Rows are points. The points of each table are mixes of a few directions, plus a little noise. Count the directions of each table, and those that both share. Where both have some left over, give the other angles between the two spaces (their principal angles), to ten degrees, smallest first.

First, 6 rows:
[[ 34  22  10]
 [  5   3   3]
 [ -2  -1   0]
 [-41 -26 -11]
 [ 60  39  16]
 [-57 -37 -16]]
Second (5 x 3):
[[-39 -25 -11]
 [ 49  32  14]
 [  4   2   1]
 [-53 -35 -15]
 [ 39  24  10]]
Directions: first 1, second 1, shared 1

First (7 x 8):
[[  8  -4  24  -9   1 -14   6   6]
 [-30  32 -33 -10   2  -5  12 -19]
 [-35  18   5  34   0 -12   8   6]
 [ 13 -14 -30  -4  -3  29 -16  -7]
 [ 50  -8  36 -39   9 -22  13   0]
 [  7 -19  16 -32  -7  -5  -6   5]
 [-14  -6 -20  60  -2  28 -17   7]]
Second (9 x 8):
[[-10  -2  14 -29 -10  29  23  25]
 [  8  -6  11  -3   0   4   3   8]
 [  3   5 -15  21   7 -22 -18 -21]
 [-43  24 -38 -12  -7   8   6 -13]
 [ 47 -29  47   8   5  -2  -2  20]
 [ 32 -28  56 -21  -5  27  22  43]
 [-17  14 -30  11   2 -14 -11 -21]
 [ -4   9 -22  19   6 -21 -16 -23]
 [-16  12 -24   8   1  -9  -8 -17]]
Directions: first 4, second 2, shared 1; angles 60

First:
[[ -6  16  17  -4  12 -10  10  12  21   2  -1]
 [-21  -7 -13   1 -39 -31   2 -19   4  10 -28]
 [-38  -4 -60  17  -8 -12  -3 -18  19 -43 -13]
 [ 34 -23   0   2  -1  55  -5   1 -19   7  40]
 [ 11   5  -1  -2  33  -5 -19   8 -29 -22  -9]
 [  7 -14  -7   8 -26  28   7 -10   6  24  26]
 [ -3  -2   9  -8 -14  -9   9   3  12   1  -9]
 [-12  16 -23  17  33  21   4   6  24 -20  28]
 [ 36  -8  53 -34   3  -2   7  29 -12  -9 -14]
 [ -5  22  24   4   5 -36 -12  -8 -22  47 -21]]
Second, 9 rows:
[[ -2   5 -14 -14 -27  -8 -26   6 -15   9 -12]
 [-14   4 -26   1 -11  -7 -14  -3  -2  -7  -8]
 [ 26  -9  41  -1  26  33  34  13  23  -4  32]
 [  2 -26 -52 -17 -46  31 -20   8  -1 -40   5]
 [-11  10  -1  20  36  13  25   0  33 -15  24]
 [  0  -5  20  11  12 -27   7 -19 -19  14 -21]
 [ 16 -24  29   5   8 -10  18 -19 -20   3 -15]
 [-34  30 -25  21  22 -19  -5  -8  18   1   0]
 [ 17  14  28 -26 -22  -6 -21  22 -18  38  -6]]
Directions: first 5, second 4, shared 3; angles 80

First:
[[  0  -3  -7   4  14  15   8  -5   7 -19  14 -15  26  60 -30 -12 -35 -23]
 [-14 -43 -41 -25 -14  -3 -11   3  11  33  21  -7  -5 -11  16 -23  -3  -3]
 [  5  12  28  10 -13 -17   6   1 -23  -3 -12   0   1  -1  11   4  15  10]
 [  5  20  16   9   3  -9  10   2  -9 -11 -17   4   0   4   9   7   8   7]
 [-10 -17 -24 -11  -3   7 -12   1  11  16   3   0  -6 -25   3  -3   3   4]
 [  0  -6  -8  -2   8  12  -3  -3  10  -4  12  -3   6  14 -16  -3 -15 -11]
 [  0   1 -14  -7   5  -9   7   5   6   7  -7   7 -11 -10  23  -3   7   5]
 [  4  28   2   7  17  -3  11   4   6 -11 -27  14 -11 -18  15  15  13  12]
 [ 18  -3  54   9 -24  -6 -11  -5 -23   1  34   4  -8  -4 -16   6   7  -5]
 [ -9  11  -5   7   8  14  -5  -2   4  -9 -21  -3   9  -9 -16  11  -1   5]]
Second:
[[  6 -10   5  -3 -16 -12   3   0 -13   8  12   3  -7  -6  20  -8   8   3]
 [  7 -15  16   0 -29 -19   2  -2 -26  11  16   0  -4  -4  22 -11  13   5]
 [ -2  22 -33   0  47  27  10   1  39 -22 -16   6   3  14 -16  10 -23  -9]
 [  6   2   8   8  -6  -3  11  -5 -15 -13   3  -4  11  23   3  -6  -6  -3]
 [  0 -14  16  -3 -27 -15  -8   1 -19  17   9  -2  -6 -16  10  -5  15   7]
 [  3 -15  18  -2 -29 -18  -4  -1 -24  14  12  -1  -5 -10  16  -8  15   6]
 [-19  21 -15   0  38  29 -17   5  39  -6 -28  -5   8  -6 -45  22 -13  -4]
 [  0   7   5   8   4   5   4  -3  -4 -12  -5  -6  12  18 -12   1  -8  -4]
 [  2 -12   1  -8 -14 -11  -5   3  -5  17  10   4 -14 -21  17  -4  13   6]
 [ -3  16 -22   0  33  19   5   1  28 -14 -12   4   2   8 -13   8 -15  -6]]
Directions: first 5, second 3, shared 2; angles 30

First (10 x 32):
[[ -6  -2  -6  11  16 -39 -16  -4 -16 -20 -11  24 -20 -13   5  15 -14 -12
   37   6   2 -18   2 -23   9   4  -7 -23   3  34  39  17]
 [  6  -1   7 -12  -9  33  15   9   9  14  -1 -16  14  10 -13 -14   7   3
  -26 -12   3   8   7  22  -7 -12  -2  14   2 -30 -30  -8]
 [-13   5   9   4  12 -17   3  10 -22 -21 -10   5 -31   0   1  11 -11  -8
   28  10   3 -14   9 -18   2 -20 -11 -18  -4  29  20   7]
 [-12   3 -21  16  14 -16  -9  -5 -13 -26  -9  17 -23   7  -4  16  -7  -7
   30   3   1  -9  -2 -21  -2   1 -13 -10  -2  27  28  -1]
 [ 16 -16   9  -5  -5   4   6  -1   7  23   5  -2  20 -20   3 -12  -1   2
  -12  -1   6  -7   3  16  15  -3  15  -2   8 -13 -10   8]
 [  6   0  11 -11 -12  28  15   6  10  17   7 -19  14   6  -4 -13   8   8
  -27  -4   1  10   2  19  -4  -8   6  14  -1 -25 -30  -9]
 [  1   6  12  -1 -13   1   3  -7   8  12  23 -18   8  -3  22  -3  10  16
  -15  18  -8  16 -17  -1   1  10  23  10 -11   1 -13 -10]
 [  9  -2  -3  -7  -7   7  -7  -5  15  14   2   0  24  -1  -3  -8   7   2
  -19 -12  -3   9  -2  13  -4  16   3  10   6 -23 -11   0]
 [-14  17   8  -4  10 -43 -25   4 -13 -25 -15  18 -19   2   4  16  -7 -12
   25  -4  -8   0   5 -25 -10  14 -20 -15  -1  21  32  18]
 [  6  -9 -24   9  -6  41  15  -8  13  11   8 -10  14  12 -12  -9   9   9
  -19  -4   5   6  -7  18  -1  -3   7  19   0 -20 -23 -22]]
Second:
[[ 18 -10  -6  23  14   4   7 -13   2   8 -16  12   1  16 -25  11  -8  -7
  -16   1 -18 -15  12  -5   7   4   3  19   2   6  -3 -18]
 [  1  -1   0   2   1   0   0  -1   0   1  -1   0   0   1  -2   0  -1  -1
   -1   0  -1  -1   1   0   0   0   0   1   0   0   0  -1]
 [-10   6   4 -13  -8  -2  -3   7  -2  -5   9  -7   0  -9  14  -6   5   4
   10   0  11   8  -7   3  -4  -2  -2 -10  -1  -3   1  10]
 [  6  -3  -2   7   4   1   2  -4   1   2  -5   4   0   6  -8   3  -3  -2
   -5   0  -6  -4   4  -2   2   1   1   6   1   2  -1  -6]
 [ 12  -7  -4  16  10   2   5  -9   2   6 -11   9   0  11 -17   8  -5  -5
  -11   1 -13 -10   9  -4   5   2   2  12   1   4  -2 -12]
 [-23  14   8 -30 -19  -5  -9  16  -4 -10  20 -16  -1 -21  33 -15  11   9
   21  -2  24  19 -16   7  -9  -5  -4 -24  -3  -8   4  23]
 [ 15  -9  -6  22  13   3   7 -11   2   8 -14  11   1  15 -23  11  -8  -6
  -14   1 -17 -13  12  -5   7   4   3  16   2   5  -3 -16]
 [ 31 -19 -11  41  25   6  11 -22   5  14 -28  22   1  29 -44  20 -14 -12
  -28   3 -33 -26  22 -10  14   6   5  33   4  11  -4 -31]
 [ -8   5   3 -10  -6  -2  -3   5  -2  -4   7  -5   0  -7  11  -5   4   3
    7  -1   8   7  -6   2  -3  -1  -1  -8  -1  -3   1   7]
 [-43  25  15 -56 -34  -8 -16  29  -6 -20  37 -28  -2 -39  60 -27  19  16
   38  -3  44  34 -29  12 -17  -8  -7 -45  -6 -14   6  42]]
Directions: first 5, second 1, shared 0; angles 60

First, 11 rows:
[[ 17  -6  11   6   5 -21 -14   5  -2 -18 -14  17 -10  -9  -8   4  -2   8
    7   5   1   5  13  -3 -11   5  -7  -2 -17 -17  -7   4]
 [-20   6  -4   9  -2  32  21  -2  -2  14  18  -8  18  15   4 -17  12  -4
  -30 -14   6   0   2  22   5  -3  16   6  23  17   8  -8]
 [ 14  -4  -7 -11  -4   4  -2   0  -1  -4  -3   0   2   0   4  12  -6   4
   15   9   1   2  -4   0  10  16 -10  -6  -1 -15  -1   5]
 [  7  -7  12  11   4 -13  -8  11   2  -6 -13  15  -2  -4 -12   9 -10  12
    1   6  10   2  20  -1  -6  15  -9   4 -15 -19  -7  -4]
 [  8   2 -14 -16  -6  10   2  -6   0   4   4 -10   5   2  10   6  -2  -4
   15   6  -4   0 -17   0  15   7  -5  -6   9  -2   5   6]
 [-12   8  10  11   7 -27 -11  -1   8   6  -4   0  -7 -11  -9 -11   0  -8
    0  -2  -5  -3  -1  -9 -12 -19   6   9  -6  16   3  -6]
 [ 11  -2 -10 -16  -4   6   1  -8  -7  -9   3  -6  -5   1  12   3   6  -4
   10   0  -8   1 -14  -4   4  -4  -1 -11   3   0   0  11]
 [-28  -3  -2   1  -3  17  16   3   1  13  11 -11   0  10   2   2  -1  -2
  -16 -10   1  -8   2  -9   0 -10   4   2   1  14  -5  -7]
 [ 12  -6   6   2   2  -8  -6   2  -5 -16  -7  10  -8  -4  -2   3   3   5
    1   0   0   4   9  -1  -8   1  -3  -4 -10 -10  -6   5]
 [-20   9 -10  -2  -4  24  17  -7   1  17  18 -16  12  11   9 -13   9 -10
  -15 -10  -2  -4 -12  10   9 -10  13   3  22  22   9  -4]
 [  8   2   7   5   5 -25 -16   3   7  -1 -12   8  -4 -11  -9   1  -7   1
   13   8   0   1   2  -5  -4   3  -5   5 -10  -6   1  -2]]
Second, 9 rows:
[[ -2   0  -6   5  17   3 -17  -7  -6   3   5   5   3  17  -3 -23  19   4
   23  10  18  34  19 -14  22  18   1  10 -11  60 -15   1]
 [  2   1   3  -3  -9  -2  10   4   3  -2  -3  -2  -2 -10   2  14 -11  -2
  -13  -6 -11 -20 -11   8 -13 -10   0  -6   7 -35   9  -1]
 [  1   0   4  -3  -9  -1  11   4   3  -2  -3  -3  -2 -10   2  14 -12  -2
  -14  -6 -11 -21 -12   9 -13 -11   0  -6   7 -38   9  -1]
 [  1   1   4  -3  -9  -1  10   4   3  -2  -3  -2  -2 -10   2  14 -11  -2
  -13  -6 -11 -20 -11   7 -13 -10   0  -5   6 -34   8   0]
 [ -1   0  -3   3   8   1  -9  -4  -3   2   3   2   2   9  -2 -13  10   2
   12   5  10  18  10  -7  11  10   0   5  -7  32  -8   0]
 [  1   0   3  -3  -8  -1   8   3   3  -1  -2  -2  -1  -7   1  11  -8  -2
  -10  -5  -9 -16  -9   6 -10  -8   0  -4   5 -27   7  -1]
 [  0   0  -2   2   5   1  -5  -2  -1   1   1   2   1   5  -1  -7   5   1
    7   3   6  10   6  -4   6   5   0   3  -3  17  -4   0]
 [  0   0   0   0   0   0   0   0   0   0   0   0   0   0   0   0   0   0
    0   0   0   0   0   0   0   0   0   0   0   0   0   0]
 [ -1  -1  -2   2   6   1  -7  -3  -2   1   2   2   2   7  -1  -9   8   2
    9   4   7  14   8  -5   9   8   0   5  -5  25  -6   0]]
Directions: first 5, second 1, shared 0; angles 80

First, 8 rows:
[[ -5   4   8   0  -7 -11   5   6  22  18  -2 -12   6   3  -4  13   7   1
    1 -11  -9  -1 -15  17 -18  -7   8 -10   9   6 -10  -3]
 [-31 -13 -10  -8  -6   0 -16  27  23   7   1 -10 -16 -21 -19   7  25 -26
   11 -12 -12 -41 -14   5 -33  -6   9  -6   5  37  -7  17]
 [-18 -11 -13  -6   0   8 -12  13   0  -8   4   4 -16 -16 -10  -5  12 -18
    9   0  -1 -28   3 -10  -8   0   0   5  -3  20   2  14]
 [-15 -20 -17  -6  11  19 -35  18 -12 -21  -1  -7 -16 -24 -12 -12  18 -20
   -8   3   0 -18  -1 -12 -17  13  -1   2 -10  26   8  16]
 [ 15  16  14   5  -7 -14  28 -16   6  14   1   7  13  20  11   8 -17  18
    5   0   2  19   3   8  17  -8  -1   0   6 -24  -5 -14]
 [ 34   4   6   8  17  11  -9 -22 -35 -20  -7  -2  17  12  17 -14 -18  23
  -30  13  12  51   9  -7  23  20  -9   1 -11 -30  14 -15]
 [ 31   7   3   7  11   9   8 -27 -35 -19   0  15  10  16  19 -16 -26  21
  -12  17  16  37  21 -16  39  12 -13  11 -11 -35  14 -12]
 [-11  13  10  -1 -19 -22  31   1  32  29   5   5   2  10  -2  18  -1   1
   24 -11  -9 -18  -6  15  -3 -23   6  -3  15   0 -15  -3]]
Second (9 x 32):
[[  8   5 -14   1 -14   3  -6   4 -22 -12   9   7 -10   9   7 -21  -4  -4
  -12  -1   9   6  11 -23  25   0 -13   3   8   3  17  -8]
 [ -1   1  -7   1  19  21  -7  -4  17   0  -9  -5   1   0   4   6   8  -7
    8   5  -6  -6 -13   4 -17   8  10   6 -10 -12  -7  19]
 [  8  10  16   6 -23 -28  16   1  -8  19   9  -1   6  16   2  -2  -8  14
   -1 -11  -5  15   4   5  22 -22  -8 -11  21   0   4 -20]
 [ 26  -2  34   4  10 -19  20 -29 -26  -7  -5   5  28   4   6   9 -31  40
  -17  13  14  47  19  15  18  11  -5  -4 -12 -27  -2 -28]
 [-38 -19 -10 -16   8   8 -16  21  38  -6  -8  -9 -10 -36 -23  22  24 -26
    7  -4  -1 -46 -15  16 -60  16  18  -2 -13  35 -19  20]
 [  7  -7 -15  -5   2  14 -30   6 -26 -32  -3  -6  -3 -10   0 -18   2  -5
  -39   4  18  17   5 -15  -4  29  -8  -3  -7  12  17  -9]
 [ -4  -5  16  13   0 -14   5   7  -9  32  11  -3  -6   7  -6  -4   7   4
   34  -7 -32 -10  -2   3  22 -43  -3  -3  15   3   1  12]
 [ -2  21 -20   2  -7  17  -5   9  41  16  -6 -14  -3  18  10   4  19 -19
    2 -13 -10  -9 -32   3 -24   0  11  -2  13  -4  -6  14]
 [ -5  -5   2  -5   4  -2  23 -14  -5 -11   4  27  -4  -7  -1   5 -16   4
   18  14  13 -15  24  -8  16   2  -3  15 -14 -10  -5   1]]
Directions: first 3, second 6, shared 3
